Every row gives one point. Any point is a mix of the corners, with weights that add up to 1. It lies inside the corners' shape when no weight is negative. Is each point inside? If not, which corners have a negative weight?
In the rows, zero is written as 128.

Corners:
(1): [139  78 205]
(2): [ 97 155 218]
(3): [139 166  66]
(4): [106  85 110]
Points:
[127 112 131] -> inside
[109 134  76] -> outside (1)
[112 104 208] -> outside (3)
[135  85 193] -> inside
[125 124 163] -> inside

Corners:
(1): [115 100 181 181  81 157]
(2): [105 218 154 108 186  99]
(3): [149  82 170 194  13  66]
(4): [193 112  92 199  88 181]
(5): [ 81 138  83  95 169 144]
(6): [118 166 176  11 197  87]
(7): [114 169 148 122  44 141]
Points:
[138 136 124 178  83 140] -> outside (6)
[133 118 138 148  95 171] -> outside (2, 3)
[138 137 147 118 123 132] -> inside
[128 136 154 149  87 122] -> inside
[138 148 142 121 113 114] -> outside (1)

Corners:
(1): [121  48 203 113 150 178 169 121]
(2): [109 112 127 166 146  97  74  85]
(3): [152 132 116 119 122  65 109  85]
(4): [245 105 205  89 103 134  50 144]
(5): [118 117 103 126  96 114  93 118]
(6): [171 134 155  95 149  92  89 178]
(7): [143 143 138 176 118 120 126 103]
(8): [126  75 140 139 178 249 190  68]
(9): [127  25 113 172 164 142 160 122]
Points:
[149  95 130 151 136 139 114  97] -> outside (1, 6)
[159  76 149 105 121  95  85 148] -> outside (7, 8)
[140  89 153 138 127 145 124 102] -> outside (6)
[163 130 161 110 148 135 108 127] -> outside (5, 9)
[125 112 125 147 138 113 120 101] -> outside (4)

Corners:
(1): [146 158 193 124  84 178 113 118  98  60  81]
(2): [ 72 132  89  94 200 135 139 117 169 163  92]
(3): [148 185 186 140  65  86 126 107  66  58 136]
(4): [144 120 208  88 106 105 137 139 120  82 102]
(5): [ 96 159 113  44 179 157 133 117 129 169 138]
(6): [114 100  52 120  46 104 149 111  73 187 142]
(7): [184 155 147  96 121 111 110 108  87  91  64]
(8): [141 124 168 145  91 121  66 130  54  82 127]
(9): [109  89  94 155 115 118 162  72  64 249 132]
(10): [133 115  89 105 187 172 136  99 157 136 153]
(11): [192 188 205 138  47 104 107 158 114  93 100]
(12): [124 114  91 151 105 146 178 164  38 182 147]
Points:
[137 135 163 108 114 119 133 127 112 108 114] -> inside
[171 165 182 119  56 116 110 144  77  84 110] -> outside (2, 9, 10)
[148 150 147 133  89 123 136 141  85 127 122] -> inside
[123 145 119 121 137 138 136 115  96 150 123] -> outside (4, 6)
[139 146 155 102 111 151 129 143 122 102 149] -> outside (2, 7, 9)
[146 143 150 125  99 105 118 127  91 121 125] -> outside (1)
[125 135 125 125 172 137 157 117 148 142  92] -> outside (5, 6, 8)
[138 118 145 136  96 122 121 121  74 107 112] -> outside (5, 11)
[135 162 178 104 143 140 113 117 136 108 121] -> outside (6, 7, 12)

Corners:
(1): [123 123 115 124 139  60  98 101 103 133 206  94 203 103]
(2): [168 173 149 166 219 174  79 181 131  40 135 184  95 136]
(3): [173 153  71 185 140 156 126 148 188 137 106 198 104 115]
(4): [165 169 124 154  90 198 133 185 116 122 111 181 119 165]
(5): [ 78 124 172 129  84 185 148  32 222 249  54 119 227  83]
(6): [158 112 103 105 114  84 154 190 125 115 155 153 172  75]
(7): [170  70 149  85  94  93 107  95 147 195 160  77 177 140]
(8): [106 148 154 161 177  99  94 129 118 162 127 140 132 145]
(9): [ 96 142 116 106 170 121  63 164 120 105 142 183 142 165]
(10): [ 72 102 148 136 119  49  66 114 112 125 113 125 247 125]
(11): [105  75 105 134 134 181 152  93 178 193  87 115 159 123]
(12): [159  96 111  89  89  63 188  86 159 173 151 118 232 136]
(13): [122 135 118  99  74  64 142 162 149 108 140 111 180 142]
(14): [193 155  76 111  92 169 163 152 124  86  86 187  70 123]
(15): [112  75 145 149  82 211 185  71 219 174  88 175 119 106]
Points:
[133 126 123 135 146 139 119 138 144 128 122 149 144 127] -> inside
[149 122 101 129 109 110 136 136 150 139 129 150 154 128] -> outside (2, 5)
[103 127 104 133 115 139 129 136 141 143 106 156 153 123] -> outside (2, 7, 12)
[136 119 135 137 125 150 112 115 157 146 118 142 136 134] -> outside (6, 12)
[136 135 129 127 120 141 123 148 133 118 118 150 133 129] -> outside (3, 12)
[139 129 123 139 133 146 127 134 157 129 119 162 140 120] -> inside
[139 125 122 129 114 128 137 126 150 143 119 141 157 117] -> outside (9)
[109 119 160 135 145  94  79 124 157 128 143 134 158 109] -> outside (4, 11, 12, 14)

Corners:
(1): [141  65 130 154 136 114 112 130 142 102 100  61 145 122  42  50  94 137
 106 124]
(2): [146  83 165  83 140 106  94 132  97 116 131 145 146 119 119 144 111 108
 107 133]
(3): [ 71 137 153 116 136  83  94 129 157  98 137 164 170 119 101 129 139  41
 161 106]
(4): [136 131 115  80  91 130  76  52 126 108 124 137 141 134  89 151 140 137
 121  87]
(5): [131 115  98  99 141 116  90 114  97 164 103 121 130 134 129 161 143 152
 172 172]
(6): [150 119  93 160 145 171 105 127 104 175 159 110 142 134  47 157 110 131
 100 116]
(7): [153 162 140  94 127 105  81  61 123 111 115 121  55 163 136  97 147 129
 119 151]
(8): [131 131 174 153 108 161  89 128 127 102 104 126 155 108 128 135 160 120
 117 104]
(9): [ 89 154 114 117 142 162 138 146 107  97 100  47 116 115 131  30  65 118
 109  94]
(10): [127 135 115 116 156 150  84 144 145 125 108 172 137 116 135 157 140 161
  93 132]
(11): [ 63  52  89 105 150 150 126  83 109 200 209 147 117 116  85 138 125 134
 112  88]
(12): [144 144 109  92 131 117  92 147 114  84 126 139 153 135 114 103 157 130
 139 104]
(13): [ 94  72 108 104 122 128  70 133 106 176 150 175 146 138 112 146  96 160
 152  96]
(14): [122 131 144 112  65 133 174 152 159  73 166 137 115 156 140 153 160 142
 123 148]
(15): [142 138 126 192 119 170  84 148 104 107  99 172 150 111 100 116 134  96
 108 167]
(16): [121  26  97  88 118 120 114 118 186 107 131 143 176 189 130 164 160  83
 131 103]
(17): [110 148 100 249 138 150 120  99 114 116 180 154 145 119 124 131 114 142
 124 117]
(18): [130 140 102  89 133 177 232 123 139 133 128 153  58 147 111 134 131 146
 158 131]
(19): [124 124 132  94  53  28 134 144 120 146 111 155 165 132 127 146 161 122
 145 111]
(20): [106 129 112  82 148 149  91 130  98 116  97 155 146 187 134 165 159 174
 112 104]
(21): [141 142 194 106  99  92 179  93 149 182 182 165 170 137 123 150 131 143
 135 208]
Points:
[132 126 126 132 122 120 125 114 124 139 146 131 127 123  97 119 117 129
 128 144] -> outside (8, 16, 20)
[123 152 122 148 124 145 130 129 115 120 124 125 138 115  98 119 132 144
 121 130] -> outside (2, 7, 13, 16)
[124 122 127 107 115 133 116 126 134 121 124 136 139 140 104 128 141 123
 121 117] -> outside (2, 5, 17)
[102 111 116 156 137 166 123 171 119 111 116 128 142 125 110 113 115 117
 106  97] -> outside (4, 5, 7, 12, 21)
[122 116 114 129 135 141  91 124 113 123 112 135 139 128 105 124 129 122
 125 113] -> outside (14, 21)
[121 114 128 115 104 131 132 131 140 107 143 139 132 147 124 141 142 131
 126 128] -> inside
[130 120 123 114 124 135 112 119 119 130 129 136 132 139 116 135 133 143
 119 128] -> outside (3)

Corners:
(1): [118 154 172 189 100  77 156 179 208 172  97 109 122 145  79 107 181  41
  84 174]
(2): [ 77 164 108  78  92  85  75 198 116 180 133 106 102  63  35 198  99 156
 166 105]
(3): [ 71 157 115 224 111 156  85 156 116  92 159 165  52 149 151 184  96 118
 145 101]
(4): [143 137 102 188  97 118  71 125 116  99 188 221 177  86  87 138 145 129
 128  59]
(5): [148 145 176 200  78  77 159  84  92 197  92 101 143  91  64  95 103 156
 193 109]
(6): [179 161 178 209 177  77 154 114  67 154  54 180  69 100 199 181 101  73
  85 135]
(7): [101 132  92 123 140 110  80 198 179 188 123 151  48 218 121  91  52 104
  89 151]
(8): [ 63 106  92 168 180 156 137 185  75  25 106  73 144 115  96  83  65 152
 129  65]
(9): [110 204 142  73  52 179  82 108 206  73  59  93 171 126  59 101 208 180
  96 156]
(10): [201 188 120 212 212 197 140 201 218 115 150  74  89 158 134  82 134  56
 111 177]
(11): [209 153 103  97  75 192 169 142 171 152 156 225 166  92 139 233 144  63
  84 169]
(12): [ 64 136 131 125  92 188  44 132  65 123  96 194 169 144 159 196 139 118
 182  62]
(13): [ 94  91 131 114 212  86  92  79 155  72 152 128  88 116 102 116 192 191
 119  80]
(14): [122 120 118  75 117  73 112 173 168 157 131 179  40 195  87 101 178  60
 164 185]
(15): [114  57 133 163 164 153  64  94  97  38  58 210 144 138 169 136 147 133
 174 169]
(16): [115 192 158 115  93 154 145 139 186  69  64  46 180  55  42 150  69 123
 148  39]
(17): [ 92 110  64  91  88 154  88 150 182 140 146 114  82 211  22 150 199  78
  80  81]
(18): [136 150 161 119 208 197 197 199 179 120 197 107 128 188  48 149 132  78
  93 111]
(19): [178 170 120  79  79 177 114 158 184 124  88 206 138 169 138 209 168 171
 162 154]
(20): [ 56 169  59 188 126  74 119 110  88  73 135 105 187 114  76 140 121 147
 131 101]
(21): [169 149 162 176 133 100  81 147 110  71 181  68  90 129 161 166 137 164
 120 125]
Points:
[148 128 134 202 173 102 139 132 112 102 172 155 119  92 130 140 132 110
 125 134] -> outside (7, 9, 12, 16, 17, 19)
[117 145 126 148 123 121 108 141 136 125 132 128 120 127  97 145 128 112
 123 116] -> outside (8, 19)
[115 161  99 146  87 140  99 138 116 114 111 142 136 138 112 146 122 123
 142 102] -> outside (1, 2, 13, 15, 18)
[130 149 130 148 131 130 116 147 149 113 128 125 110 138 105 139 134 123
 120 128] -> outside (12)
[119 151 121 136 113 151 126 158 145 126 110 149 136 137  88 143 127 101
 131 117] -> outside (13, 21)
[120 147 135 141 108 128 124 135 113 109  81 132 166 108 102 159 110 131
 116 105] -> outside (3, 10, 13, 14)
[125 151 131 154 130 144 123 147 138 113 120 131 134 125 108 153 125 121
 119 109] -> outside (14)

Corners:
(1): [113 141  97  68  71 111 206 166  80 185 145  70 123 191 115 156 194  67
 157 146]
(2): [116 126 159 150  97 189 167 221 183  84  44  77 125 146 191  49 191  71
  69 167]
(3): [ 79  87  92 126 104  96 111 154 185 172  93 108 126 135  68 165 111 119
 158  78]
(4): [ 35 109 184  62 160 172 122 135 144  72 116 126 117 168  48 127 107 150
  86  82]
(5): [138  87 194 208 198 130 159 227 239 172  40 168  55 172 140 130  89 131
 114  83]
(6): [ 83 174 125 163 164 196 121 140 132 172 118 174 142 157  62 144  55 119
 158 157]
(7): [ 40  86  73 165 151  88 157 157 134  84 132  85 154 155 153 160  57 178
  54  62]
(8): [232  38 108 168  62 120 119  95  96 188 168  80 149 105 132 123 167  96
 160 171]
(9): [ 67  87 111 180 189 167  52  92 197 124 102 104  42 133 129  58 105 189
  55  37]
(10): [147 122  87 164 170 150  49 105 114 151 105 103  92 124 107 119  56  85
 143 163]
(11): [156 170 102 201 191 205  59 138 193 144  81 124  34  58 173 172  97 106
 112 154]
(12): [129 158 140  85 126 193  96 143 158 133  88 163  76 102 108 136 153 114
 165  47]
(13): [ 58 118 115 160  64 125  37  96  56 100  47 127  55 177  73 103 149 122
 178 141]
(14): [174 135 133  77 100  79  70 133  87  74 161 147 161 159  90 167 101 117
  92 115]
(15): [134  34 113 112 184 208 145  74 151 131 121 110  52 156 163 115 132 197
  66 131]
(16): [141 131 135 168 200  75 167 155 215 116  94  61 177 192 139 140 159  86
 100  97]
(17): [101 149 122 172 179 141 148 121 161 196 150 147  95 133 169 162  56  97
 181 151]
(18): [208 164 126  76 135  60 220 132 124 102 202 107 133 119 150 144 131 127
 162 102]
(19): [ 58 119 177 151 196 146  47 187 171 104  16 153  97  99 156  80 168 108
  78 142]
(20): [125 137  82 150  87 117 171  76 143 178  91 111 117  95  58 143  91 103
 153  66]
(21): [221 151 161  64  87 134  55  62  96 165 174  66 163 102  86 135 140 115
 185 145]
Points:
[111 123 133 139 144 150 121 146 154 133 110 119 108 142 128 128 123 122
 121 123] -> outside (10, 20)
[115 117 114 168 142 140 113 157 156 143  78 122 105 133 135 143 119 102
 121 133] -> outside (4, 9, 18, 21)
[131 125 125 128 128 133 113 129 135 133 119 119 111 141 112 138 114 121
 133 110] -> outside (19)
[114 134 132 140 137 130 119 141 136 123 112 106 120 145 117 122 118 106
 115 126] -> outside (3, 12, 15)

Corners:
(1): [126 178 107 157 126 181 111  92 167 161 128 123  76  98  31 127 162 149
 143 100]
(2): [130  44 159  84 149 175 161 194 109  83 169 193 208  88 151  88  97  67
 185 151]
(3): [ 78 145 125  85  94 139 117 138 179 133 183 107 101  91  86  27 173  91
  74 108]
(4): [114 141 141 150 137 192 111 101 131 162 132  38 127 189 176 130 128 111
 178 147]
(5): [167  88 216 175 147 128 141  94 169 198 128  68 137 224 192 152  50 152
 159 162]
(6): [172  90 154 123 160 161 156  94  85 169  51 102  82 164 185 155  88 104
 117 168]
(7): [ 84 189 129 151 148 109  90 137 157 127 117  81  99  98 133 143  95 131
 177  54]
(8): [109 187  71  96  77 164 182 122 169  97 146 105  88  99  83 117 162 147
  95  96]
(9): [108 132  70  91  49 114 129 105 114  88 159 161 155  77  54  92 137 114
  89  44]
(10): [104 129  97  50 104  89 174 185 143 120 127 107 192 112  32 161 189 110
  78  78]
(11): [121 148  89  49  90 129 134 209 135 136 160 139 110  68  91 147 171 147
  84 120]
(12): [ 85  88 131 187  61 192  96 118 153 143  85  98 120 163 116 132 121 139
 166 128]
(13): [ 95 149 109  81 164 111 179 125  97 145 173 203 170 113  84 122 165 100
  48 138]
(14): [151  47 150 145 210 168  92 101  97 171  72  81 180 193 249 160  59 120
 105 154]
(15): [176  46  94 154 158  84 135 179 111  94 175 105 168  79 108 122 108 116
 104 166]
(16): [128 132 112 106 118 163 105 104 152 126  97 130  78 174 117 141 177 156
 163 103]
(17): [157 129 165 126 141  97 159 169 115  55 153 123 208 108 124  87 148 112
 133 178]
(18): [112 173  67 127  89 125 184 155 116 164 143 125 148 146  75 112 161 170
  96 101]
(19): [ 71 117 197 171 158 195  86 105 107 157 129 100  93 155 100  93 107 164
 171 136]
(20): [140  51 125 148 190  91 203 136 105 143 159 126 209  41 191  97 151  95
 166 188]
(21): [178  80 133  90 215 121 110  92  83 181  88  58 125 182 172 128  16 174
 147 212]
Points:
[126 116 122 119 151 140 120 110 128 150 124 102 117 128 128 132 123 130
 117 121] -> outside (2, 12, 17, 18)
[115 120 126 120 149 143 135 137 115 128 137 127 136 121 135 107 134 120
 122 147] -> outside (1, 5, 9, 10)
[123 115 135 119 143 144 131 134 132 140 130 111 132 128 128 129 126 124
 130 137] -> outside (9, 18)
[118 124 110 102 132 127 155 148 126 113 146 145 145  84  98 112 163 112
 111 111] -> outside (4, 5, 12, 21)
[132 119 138 120 154 142 154 133 121 149 123 111 144 138 138 131 127 131
 142 145] -> outside (3, 9, 12, 15)
[117 123 124 120 130 141 135 131 132 133 142 117 142 126 115 117 132 128
 130 125] -> outside (6)
[122 106 130 112 130 144 128 127 133 144 129 104 123 132 135 124 121 118
 120 131] -> outside (1, 17, 18)
